Rows are points. The points of each table are mixes of a few directions, plus a little noise. Count the directions of each table, and those that both share. Where both have some left over, give the other angles between the two spaces (their principal angles), to ten degrees, smallest first.
(in the rows, 128 means zero)

First, 7 rows:
[[128  93 103]
 [128 106 113]
 [128 121 123]
 [129 111 116]
 [128 212 188]
 [127 154 146]
 [128  99 107]]
Second:
[[169 151 137]
 [ 92 107 120]
 [112 124 120]
 [166 165 119]
 [151 146 126]
 [ 78  74 147]]
Directions: first 1, second 2, shared 0; angles 60

First (6 x 6):
[[158 120 113  92 124 162]
 [137 127 114 129 145 147]
 [152 121 120  95 118 152]
 [137 123 143  91  88 120]
 [ 69 145 142 220 167  75]
 [115 131 136 140 126 112]]
Second:
[[144 124 118 113 131 148]
 [ 89 137 157 162 115  75]
 [165 117 122  66  98 159]
 [111 131 148 130 106  99]
 [138 125 123 116 125 139]
 [149 120 137  76  87 135]
 [ 96 135 149 159 122  87]
 [113 135 112 178 176 131]
 [146 128  85 154 193 178]]
Directions: first 2, second 2, shared 2

First, 10 rows:
[[101 149  98 124  77 137 147 138 140 140 106]
 [120 145 113 126 100 138 140 141 138 134 114]
 [129 139 122 126 114 136 133 139 135 129 120]
 [168  62 193 138 249  90  82  82  91 106 184]
 [104 151  99 123  78 138 148 140 140 139 106]
 [136  74 166 134 204  90  99  79  97 118 168]
 [151 143 134 129 131 143 126 151 137 123 124]
 [110 128 116 127 113 124 134 120 126 134 123]
 [147 135 136 128 137 138 125 142 133 123 128]
 [113 156 101 123  80 145 148 148 144 138 104]]
Second (10 x 11):
[[172 122 170 114 160 133 101 125 101 110 138]
 [134 149 139  93  75 144 126 122  97 123 105]
 [ 77 120  88 168 132 109 140 133 148 149 129]
 [188 148 175  80 113 156 112 129 100 104 119]
 [ 95 126  79 147 119 123 166 136 190 144 130]
 [192 133 161  94 145 151 129 133 145 104 137]
 [ 82  97 125 146 143  92 113  90  91 140 138]
 [ 66 126  94 181 128 105 121 140 114 154 122]
 [111 118  94 135 130 123 161 126 185 136 138]
 [164 144 155 121 135 145 109 147 109 117 124]]
Directions: first 2, second 4, shared 2

First:
[[121 143 131 134 147  91 128 117 134 129 128 131 127 160 103 123 107 136]
 [153 137 134 139 149  76 123 108 138 116 131 127 117 138 100 119 106 137]
 [156 116 141 154 146 120  94 150 125 105 135 124 147 134 160 114 143 122]
 [157 103 127 115  95 162 130 127 125 120 134 125 105  47 152 134 160 119]
 [ 33 159 151 133 154  77 121 137 125 139 142 155 126 171 111 117 130 132]
 [162 121 116 123 119 142 138 117 131 128 121 117 125 118 123 135 118 129]
 [188 101 111 112  93 177 142 118 129 124 121 112 115  65 142 141 138 122]
 [ 48 160 116 129 151 143 141 148 121 162 110 131 176 249 115 134  95 133]
 [131 112 125 112  98 164 136 130 124 130 131 129 112  71 146 136 154 120]]
Second:
[[114  89 116  90 145 117 137 104 125  77  71 137 181 132  89 180 156 107]
 [128 129 128 129 127 128 128 129 128 130 130 128 126 128 129 126 127 129]
 [133 142 132 141 122 132 125 137 129 146 148 125 109 127 142 110 118 135]
 [125 118 125 118 133 125 130 122 127 115 114 130 142 129 118 141 135 123]
 [133 143 133 142 121 132 124 137 129 147 150 124 108 127 143 108 117 136]
 [148 184 145 182 103 143 115 162 133 200 209 115  52 123 183  54  88 158]
 [111  83 114  84 148 116 139 101 124  69  62 139 190 132  83 188 161 104]
 [131 137 131 137 124 130 126 133 129 140 141 126 116 127 137 116 122 133]]
Directions: first 4, second 1, shared 0; angles 80

First, 11 rows:
[[173 171 115 100 113  89 181 167 142 136 136 139 124 203 137  64 162 137
   96 157 195 127 125 156]
 [148 120 156 118 145 138 109 161  93 126 102 126 141 144 155 136  83 167
  156  92 178 115 139 143]
 [130 102 121 173 113 108 134 160 144 136 125  84 167 142 104 122 112 102
   74 161 108 109  97 122]
 [ 81 147 120 192 108 163 136  97 140 138 146 138 133 160 150 144 155  66
   87 115 124 101 100  76]
 [104 119 116 104 126 162 107  73 133 125 138 158 106  62 123 166 123 129
  175 104  84 163 151 109]
 [129 153 132 126 149  74 151 128 137 115 142 111  95 145 109  84 201 118
   98 184 110 112 118 161]
 [143 153 106  71  96 169 130 171 135 163 110 162 183 158 132 120  76 146
  124  54 152 161 139  65]
 [128 108 129 152 119 143 124 110 127 124 132 131 125 115 141 152 109 124
  144 131 141 128 130 138]
 [129 115 118 109 138  91 127 125 145 120 134 105 118  87  82 114 151 127
  120 170  66 143 128 145]
 [ 97 111 138 144 148 133  99 110 121 121 124 111 124  88 111 151 131 118
  131 126  72 121 123 115]
 [145 111 156 119 153 139 109 106  91 106 120 144  91 103 165 155 104 172
  203 115 177 128 158 179]]
Second (9 x 24):
[[169 138 121  82 140 138 110 120 152 122 151 100 117 148 130 142 146 124
  152 142 130 134 109 108]
 [ 58 108 140 205 108 111 158 142  87 139  89 176 147  93 125 105  97 133
   88 104 125 118 162 163]
 [200 148 116  50 148 146  97 115 171 117 169  79 108 164 130 152 160 122
  170 152 131 138  94  93]
 [169 139 122  83 139 138 110 120 152 122 151 100 117 149 129 142 146 124
  152 142 129 134 109 108]
 [ 76 114 137 185 113 115 150 138  97 136  99 163 142 102 127 111 105 132
   97 111 126 121 153 154]
 [135 130 127 120 130 130 125 127 132 127 132 123 126 132 128 130 132 127
  132 131 129 128 124 125]
 [211 151 114  36 152 149  92 113 177 115 175  71 105 170 130 156 164 121
  177 156 132 140  88  86]
 [ 58 109 140 206 107 110 159 141  87 139  89 177 147  92 125 105  97 134
   87 104 125 118 162 163]
 [ 76 114 137 186 113 115 150 138  98 136  99 163 142 101 126 111 106 132
   98 110 127 121 153 154]]
Directions: first 6, second 1, shared 0; angles 70

First:
[[134 116 110 137 104  99  98 162 150 156  56 197 234 148 140 122  95 180
  135 143 141 114 101 157  77 156 121 129 100 182  63 171]
 [145 121 119 123 111 147 129 113 141 109 143 106 103 136 115 161 146  86
   80 100 101 152 112 121 124 121 140 107 159 112 105  81]
 [ 94 115 147 149 163  78 121 122  82 185 173 111  79 124 118  92  64 141
  189 125 146 104 191  93 153 147 123 161 154  71 184 210]
 [133 126 127 126 126 138 132 116 128 119 148 107  98 129 119 142 136 102
  108 112 115 140 128 118 135 122 134 120 148 109 130 106]
 [137 147 125 115 121 154 138 141 147  96  91 150 172 120 147 126 167 149
  126 155 138 126  99 157 122 114 122 123  82 179 117 101]
 [139 136 125 118 121 153 137 124 140 101 126 121 125 125 130 142 159 114
  105 127 120 139 110 136 130 115 131 116 123 139 121  89]
 [112 122 130 141 134  89 110 153 119 168  94 172 184 133 139  97  84 182
  176 151 155 101 140 138 111 151 116 149 102 150 123 199]
 [129 119 124 133 123 119 120 128 129 139 128 131 130 135 123 133 114 125
  123 118 123 130 129 124 120 136 130 126 141 121 116 136]
 [129 150 145 110 149 176 167  94 115  78 194  58  26 103 122 139 186  73
  111 120 114 146 141 109 181  89 135 121 142  90 192  59]]
Second, 9 rows:
[[ 82 106  93 218 135  83 115 102 178 175 146 122  29 177 124  76 124  58
  210 162 187 199 144  57 167 119 100 172 184 141 240 179]
 [134 123 159 161 136 161 136 155  93 129 162 124 116 105 153 120 123 132
  155 117 103 115 146 107 154 119 115 168 117 105 140 136]
 [153 152 171  72 117 156 153 155  71  96 131 133 169  90 169 137 136 164
   82 114 122 104 131 153 123 132 158 132  91 120  91  97]
 [140 116 103 155 146 148 108 126 160 129 120 121 165 123  93 167 121 142
  127 109  78  95 112 143 115 113 103 110 122 130  67 123]
 [113 124 125 133 122 107 128 119 132 139 130 130  93 145 128 105 128 108
  146 142 153 151 136 113 135 137 130 132 145 128 173 142]
 [130 145 108 140 130 127 134 126 154 120 117 125 152 122 154 140 139 124
  105 129 163 150 113 122 133 101 133 147 121 165  99 111]
 [140 112 130 126 137 147 113 131 126 128 128 126 147 123  91 151 117 147
  133 112  69  86 125 149 113 136 113 100 122 104  95 130]
 [115 142 113  35  98  67 131  91 139 122  84 142 123 163 107 112 138 122
   83 154 184 155 118 162  89 167 170  63 145 145 152 119]
 [146 131 150 113 131 157 133 147  99 113 135 128 157 104 134 144 126 154
  113 111  94  96 129 145 124 128 130 127 105 113  93 115]]
Directions: first 3, second 4, shared 0; angles 30, 60, 90

First, 8 rows:
[[142 150 119 116 118 106 158 133 124 134 132 105 124 132 129 136 128 157
  130 115 128  62 116 102 134 161 119 128 115 144 115 131]
 [209 112 113 162 119 128 128 100 115 150 111  83 124 117 103 142 137  47
  131  91 156  81 115 127  75 158  86  99 134 183 146 115]
 [ 77 130 145 101 118 131 129 177 143  84 125 144 159 145 123  87 116 150
  151 144 101 134 160 120 137  85 147 187 112  93  86 173]
 [175 135 120 135 105 152 136  89 100 178 112 117 106 101 123 168 131 154
  112  94 132  82  82 129 120 206 107  94 175 147 155 118]
 [ 78 108 159 110  99 201  92 143 121 119  98 182 151 111 118 107 114 167
  135 135  88 190 132 159 133 114 151 173 190  66 121 176]
 [104 112 136 132 142 126 110 148 144  97 131 139 145 141 126 100 127  91
  139 148 128 175 159 138 122  72 139 149 108 116 117 135]
 [110 148 115 126 164  83 143 120 139 131 164 130 104 141 158 145 135 152
  111 153 142 144 127 119 164 119 143  98  91 134 138  86]
 [130 129 117 142 160  98 127 114 137 131 151 125 111 136 145 139 137 106
  116 145 149 157 132 131 138 110 132  97 101 142 146  89]]
Second:
[[152 122 131 132 104 170 118 100 105 163 107 136 119 102 119 151 126 146
  118 105 123 120  97 141 118 178 117 113 183 126 149 133]
 [ 29 160 134  85 165  65 152 186 166  69 176 153 138 172 166  92 121 195
  136 188 111 160 172 102 194  53 178 169  51  86  82 131]
 [ 98 130 128 127 154 105 125 138 143 110 149 138 126 142 143 118 129 124
  125 155 133 167 146 129 147  88 144 129  98 119 126 113]
 [175  91 122 173 145 127  99 109 133 124 120 108 132 129 110 121 138   7
  133 121 160 165 145 148  77  92 106 106 117 164 149 107]
 [166 124 130 131  93 155 132 123 110 143  99 109 137 113 104 132 125 121
  137  93 122  73 111 123  98 170 103 137 160 141 125 154]
 [143 128 132 122 101 146 133 133 118 131 107 117 139 122 111 124 124 134
  138 105 118  86 120 122 112 153 115 145 146 130 116 155]
 [126 165 115 108 129  86 169 135 129 133 147 108 115 139 143 143 129 185
  124 126 128  61 114  94 157 162 129 122 101 141 114 121]
 [103 107 141 138 137 172  89 106 124 141 121 173 121 111 137 136 127 130
  112 145 122 221 124 168 137 111 147 114 171  96 159 117]
 [155 128 121 136 125 123 135 120 123 138 123 109 125 125 122 136 131 110
  129 114 136 100 122 123 113 146 113 119 128 147 132 125]]
Directions: first 4, second 4, shared 4

First, 10 rows:
[[141 153 120 169  75  88 155 130 151 176 114 130 143 148 125  98  94 114
  121 125 139 115 147 152 126 146  89 106 145 117 108 118]
 [113  99 137  79 193 174  96 127  98  70 144 127 110 105 131 161 171 146
  136 132 115 142 104 100 129 106 175 154 106 142 154 140]
 [102  80 143  48 230 202  78 126  83  36 154 125  99  89 137 184 193 158
  141 135 107 150  91  81 131  94 199 169  94 149 169 148]
 [156 183 112 220  10  42 187 130 182 235  97 132 163 172 118  64  50  93
  114 121 154 100 172 181 125 166  42  81 166 103  80 104]
 [129 129 128 130 125 128 128 128 128 130 127 128 128 129 127 126 127 128
  127 127 128 128 129 129 128 130 127 126 129 127 129 126]
 [126 124 130 119 140 137 122 128 122 117 131 127 124 122 128 135 137 131
  130 130 125 132 123 123 129 123 140 132 124 131 133 131]
 [121 119 132 112 149 144 116 128 120 109 134 128 122 122 129 139 142 134
  130 131 123 133 121 118 129 120 143 136 120 132 136 131]
 [144 157 119 177  65  82 158 129 157 184 111 130 146 152 124  94  86 110
  122 122 142 114 151 157 125 149  83 103 148 115 103 115]
 [129 133 126 138 117 119 135 128 134 139 125 128 131 132 126 120 119 124
  127 127 132 124 132 133 128 132 120 124 132 125 125 125]
 [116 105 135  89 177 165 104 128 105  80 143 127 113 109 132 154 161 143
  135 131 116 138 109 106 129 112 163 147 112 138 148 138]]
Second, 11 rows:
[[148 110 115 201 124  93 152 169  83 159 142  89 101 189 167  67  74 138
  111  89 169  89 166 136 130 140 159 137 133 129 109 100]
 [115 100 128  97 171 154 120 134  88  92 155 128 103 131 145 133 133 139
  132 129 149 113  95 122 125 121 160 145 118 144 124 120]
 [153 129 122 166 142 124 132 144 130 148 117  94 140 139 146 113 147 136
  142 101 110 143 184 119 141 130 157 139 128 129 157 128]
 [107 134 135 108  94 116 128 114 135 121 130 162 119 122 103 136  96 116
  104 153 143 113  84 139 114 129  87 110 132 119  94 129]
 [ 87 142 152  67  86 129  98  90 163  92 114 191 125  79  61 183 118 113
   90 179 108 140  62 121 108 112  63 102 123 106 104 158]
 [165 119 103 155 185 149 156 152 105 153 145  75 144 158 192  91 167 141
  187  90 139 127 177 137 150 143 190 155 133 158 163 101]
 [143 112 126 194 121  96 132 162  97 145 127  94 104 167 145  90  88 140
   99  94 141 111 174 119 129 128 157 137 126 119 123 120]
 [111 154 129  58 116 153 133  86 172 121 127 174 159  88 104 164 159 107
  158 171 120 141  71 149 124 133  77 109 136 135 121 133]
 [121 129 132  84 153 159 115 112 139 105 129 139 139  99 121 159 169 129
  148 142 109 148 109 120 131 120 132 133 122 136 147 139]
 [129 103 147 179 131 106  89 157 102 106 110 100  93 133 112 132 108 151
   70 101  98 142 180  79 126 103 166 143 108 102 146 154]
 [131 175 119  98  85 128 155  89 195 166 112 163 181 103 109 139 148  98
  165 160 120 141 105 166 130 149  59  98 150 130 120 125]]
Directions: first 1, second 4, shared 1

First (11 x 32):
[[159 168 163 126 124 135 122 134 103 178 132  96 124  98 149 144 146 147
  128 108 118  84 152 145 123  89 152 149 132 140 133 136]
 [139 167 126 111  99 133 113 137 134 165 115 106 113  51 142 134 129 157
  139 126 104 117 122 140 147  79 165 137 132 121 139 112]
 [129  72 127 167 149 106  92 118 125  76 146 208 155 198 102  54 118  94
   89 134 125 150 195  96 120 201  73 132 119  90 109 124]
 [145 172 141 118 128 116 139 166 122 164 119 117 127  79 110 147 100 160
  130 119 123 106 120 140 132  95 141 121 142 141 133 111]
 [124 154 128 112 106 144 145 135 132 152 111  69 107 102 146 187 150 144
  161 119 114 108  92 149 133  87 150 127 132 149 135 139]
 [108 119 126 126 168 121 181 139 137 104 122 139 150 163  83 144  86 123
  123 132 176 145  78 119 113 149 106  96 136 159 131 113]
 [127 143  94  96 101 119 118 151 129 142 140 124  92  76 154 139 120 145
  143 148 110 149 112 144 145 117 155 120 134 117 123 144]
 [117 137 127 137  87 152 113 114 154 132  89  83 123 101 133 156 163 136
  157 113  87 108 117 129 146  87 137 140 123 123 139 111]
 [123 144 152 126 132 164 137  62 147 144 103 106 157  90 132  99 139 126
  118 117 163 125 104 112 132  82 168 151 114 133 162  84]
 [129  73 116 132 157 113 114 111 100  93 184 182 123 208 155  83 135  87
  100 150 154 163 171 120 107 206 102 131 118 111 104 177]
 [107  60 110 155 156 106 133 142 124  59 148 177 136 242 102 122 121  89
  119 140 134 155 145 113 109 216  57 105 126 122 100 157]]
Second, 8 rows:
[[ 99 118  96  95 109 188 163 117 152 102 118  70 139 156 155 201 178 104
  169 168 149 138  52 146 129 150 154 145 140 151 113 135]
 [157 145 104 109 135 181 113 152 141 121 116 131 185 139 144 150 158 111
  103 176 151  79 143 166 140 177 155 193 160 146  65  89]
 [111  91  90 148 130  84 104 141 136 109 106 133  66 163 142 149 121 130
  130  93  89 108 154 152 145 122  84  94 110 146 108 168]
 [117 105 114 152 171  59 123 115 128 136 100 148  64 139 129 112  73 147
   99  61 132 102 152 147 140  82  93  74  96 170 136 153]
 [150 146 159 139 127 115 111 136 111 145 145 158 148 102 108  83 112 138
  111 126 119 134 166 106 121 127 128 136 131  99 140 111]
 [140 130 132 134  95 138 103 153 122 120 144 137 144 130 124 125 153 122
  141 151  90 136 154 117 127 157 121 148 141  90 116 127]
 [123 158 203 124 118 125 169  91 102 160 169 125 147  72  93  73 104 144
  147 121 150 202  90  57  95  85 154 104 118  85 216 116]
 [127 131 128 123 137 133 138 121 130 131 124 124 132 127 130 131 124 128
  125 128 143 125 117 132 128 123 135 128 127 139 130 123]]
Directions: first 6, second 4, shared 2; angles 70, 80

First:
[[145 116 122 161 107 147 113 118 127 118 119 123 117 115 131 139 106 118
  123 136 134 103 156 114 131 128 130 155 131 101 135 118]
 [108 141 135  88 154 105 146 140 128 141 139 133 140 145 125 115 155 138
  133 119 122 157  94 146 125 128 126  96 124 160 120 141]
 [165 104 117 198  82 169  95 107 126 104 108 119 106  99 133 151  81 109
  118 145 139  77 188  99 133 129 132 185 134  72 142 105]
 [ 77 162 144  30 192  71 173 157 130 161 155 143 160 167 121  96 194 154
  143 106 113 199  44 170 122 128 122  48 120 206 108 159]
 [100 147 136  74 164  97 154 144 130 146 143 136 144 150 124 111 165 143
  137 115 119 167  82 151 123 128 125  85 123 171 118 146]
 [138 121 125 147 115 138 119 123 128 122 123 125 122 120 130 134 116 123
  125 133 131 115 144 120 129 128 129 143 129 113 132 122]
 [158 109 120 185  90 161 102 112 126 109 112 120 110 105 133 146  90 113
  120 141 137  87 176 103 132 128 131 174 133  82 139 110]
 [136 123 126 142 119 135 121 124 128 123 125 126 123 122 129 133 119 124
  126 130 131 119 139 122 130 129 128 139 129 118 131 123]]
Second:
[[151 121 135 151 130 126 131 127 142 105 114 137 107 109 151  93  93 129
  127 170 125  88 146 135 141 149 116 159 132 101 121 121]
 [131 105 126 138 113 116 127 114 123 106 108 136 149 105 157 140 109 161
  147 124 118 104 155 140 137 129 139 145 141 119 130 114]
 [121 136 106 177  69 163 103 133 107 173 138  80 118 109  76 197 168  85
   83 113 145 186 168  81 138  83 149 146 140 105 108 119]
 [133 130 131 153 121 139 134 125 145 114 128 128 118 133 130 111 112 102
  124 139 117 127 139 129 141 148 130 141 138 115 115 126]
 [119 115 114 159  86 155 113 110 118 125 127 113 149 130 114 182 131 113
  129  87 124 147 160 110 130 114 155 137 142 121 133 117]
 [132 127 139 132 144 129 144 122 152  97 127 146 125 146 146  88  99 116
  142 137 111 108 120 145 133 164 123 130 132 128 127 131]
 [ 89 161 149   7 219  70 168 156 131 153 156 157 150 178 128  77 180 167
  153 111 123 166  22 173 101 135 106  40 100 212 134 165]
 [114 138 140  69 172  74 154 148 125 142 126 143 137 119 149  92 151 176
  138 149 124 136  91 162 130 127 112 101 123 158 113 139]
 [141 127 121 149 111 157 106 123 122 133 131 118 113 129 110 149 122 107
  116 122 143 119 139 102 117 118 127 139 120 113 144 125]
 [149 121 121 143 116 151  99 123 116 131 125 122 111 120 119 148 115 125
  119 129 149  99 141 103 111 113 121 143 114 108 154 122]]
Directions: first 1, second 5, shared 1

First:
[[146 100 114 143 110  98 132 167  70 108  89 171  80 123 118 153 166  81
  146 159 135  99 129 133 124 125 154 125  97 116 114 117]
 [130 131 111 121 128 133 149 130 125 136 129 135 132 112 113 125 130 112
  138 125 135 109 129 134 120 124 130 136 146 125 116 134]
 [122 139 129 121 135 140 132 114 148 137 142 114 147 126 128 118 115 141
  124 117 127 133 128 127 128 128 120 131 143 132 131 133]
 [123 116 173 150 127 111  68 127 130 102 121 116 110 174 170 139 127 168
  103 139 109 178 125 111 149 138 125 105  73 133 161 110]
 [119 137 149 129 136 136 108 110 154 128 143 105 143 145 145 120 111 162
  112 118 119 156 127 120 136 133 116 122 124 135 145 127]
 [125 142 111 114 134 145 155 117 144 146 143 121 151 108 111 116 117 123
  134 114 135 113 129 135 119 124 122 139 163 129 117 140]
 [114 159 123 106 145 162 148  93 179 156 166  94 179 114 121 102  94 154
  121  96 129 134 128 130 123 127 107 140 178 137 128 144]
 [111 150 152 120 143 150 110  94 179 139 161  88 165 143 147 109  94 179
  106 104 117 165 126 119 137 133 105 125 142 139 148 132]
 [161  79  90 149  95  78 150 199  23  99  59 209  45 108  99 171 197  33
  167 181 146  63 131 141 116 120 175 129  86 105  93 114]]
Second:
[[101 153 149 175 132 122 154 127 112 162 118  77 110 127 170 117 119 149
  114 127 138  50 156 165 172 127 122 157  92 125 127 139]
 [135 100 191 152 138 140 189 140 153 118 131 126 126 170 111 151 185  81
  156 124 178  71 161 163 122 148 167 182 124 113 168 128]
 [151 108 109  88 124 133 105 129 142  99 136 172 143 128  92 137 135 112
  140 129 118 195 103  96  92 129 132 103 159 131 127 119]
 [103 161 113 155 127 118 120 121 102 162 120  84 115 107 171 107  93 167
  103 128 112  92 137 142 167 116 105 126 101 134 109 137]
 [144 134  51  65 114 122  49 118 120 108 135 173 146  90 108 116  82 155
  115 133  72 249  72  63  96 109  94  54 162 144  91 118]
 [102 161 112 155 126 118 119 121 103 161 119  86 114 106 171 106  92 168
  102 129 111  93 136 141 167 116 104 126 101 133 108 137]
 [132 116 156 138 132 134 154 134 138 125 129 128 126 147 121 138 153 108
  140 126 151 103 142 144 125 137 145 151 126 121 145 128]
 [124 133 126 131 128 127 126 127 124 133 127 122 126 125 134 125 123 134
  124 129 125 124 128 129 133 127 124 127 124 129 125 129]
 [156  94 136  96 127 138 130 135 153  92 138 175 144 147  82 148 160  90
  153 127 140 174 115 109  85 138 149 124 159 124 144 118]
 [133 120 134 124 129 131 133 130 135 120 130 136 130 134 119 133 137 118
  134 127 134 132 128 128 120 131 135 132 132 127 134 126]]
Directions: first 2, second 2, shared 0; angles 70, 90

First, 8 rows:
[[101 119  92 114 153 149 146 124 139 117 102 141  68  99 128 149 117 145
   82 170 149 101 209 165  72  73 170 124 165 126 166 132]
 [121 126 119 124 134 133 133 127 131 126 121 131 112 120 128 133 125 133
  116 139 133 121 149 138 114 114 139 127 138 128 138 129]
 [145 134 151 137 112 115 117 131 121 135 144 120 167 147 128 114 135 117
  158 101 114 145  76 104 164 163 101 131 104 130 103 125]
 [126 127 126 127 130 129 129 128 129 127 126 129 124 126 128 129 127 129
  125 130 129 126 133 130 124 124 131 128 131 128 131 128]
 [115 123 110 121 140 138 137 126 133 123 115 134  98 114 128 138 122 136
  105 148 139 115 168 146 101 102 148 126 146 127 147 130]
 [168 142 182 149  90  97 101 134 112 144 167 108 219 172 127  97 144 101
  198  66  96 169   7  73 213 210  65 134  72 131  71 122]
 [115 124 111 121 140 138 137 126 133 123 116 134  99 114 128 138 123 136
  106 148 139 115 167 146 101 102 148 126 146 127 146 130]
 [132 129 133 130 125 125 126 129 126 129 132 126 137 132 128 125 129 125
  135 122 125 132 117 123 136 136 122 129 122 128 123 127]]
Second, 10 rows:
[[153 103  83 140 130  69 133 157 132 208 126 154 114 167 160 110  96 178
   99 108 108 107 169  73 114 150 110 128 125 137 114 125]
 [102 126 167 169 116 156 158 132 125  48 136 124 136  75 108 186 160  98
  144 136 120 134  94 194 107 113 117 100  96 114 107 128]
 [134 149 120  79 135 139  99 101 124 138 121 116 129 156 127  96 120 116
  139 138 153 137 128 108 156 126 153 161 157 131 158 132]
 [124 147 129  96 125 140 117  99 116  93 122 119 129 145 126 138 132  97
  153 145 153 138 111 140 143 122 150 158 136 117 147 135]
 [128 137 135 112 135 146 113 120 133 137 128 117 133 123 119 101 129 127
  126 129 134 133 129 121 142 124 136 130 145 136 141 127]
 [128 119 110 141 114  95 150 129 113 103 124 145 118 151 147 177 124 121
  141 133 128 121 123 140 110 134 124 141 103 111 114 133]
 [103 144 174 134 125 181 132 112 127  55 133 107 142  79  97 150 160  89
  148 142 137 144  92 183 132 108 135 114 123 121 131 128]
 [148  89 106 179 137  86 141 186 152 230 137 151 122 119 145  92 105 203
   71  91  80 103 177  76 103 148  87  80 121 153  96 115]
 [140 137 110  95 134 121 107 116 127 158 122 126 125 158 135  99 114 133
  127 129 141 129 140  98 145 133 141 151 149 133 146 130]
 [119 130 145 136 128 147 131 128 131 109 131 122 133 106 116 132 139 119
  130 130 127 132 118 146 128 121 127 117 126 128 127 126]]
Directions: first 1, second 3, shared 0; angles 90
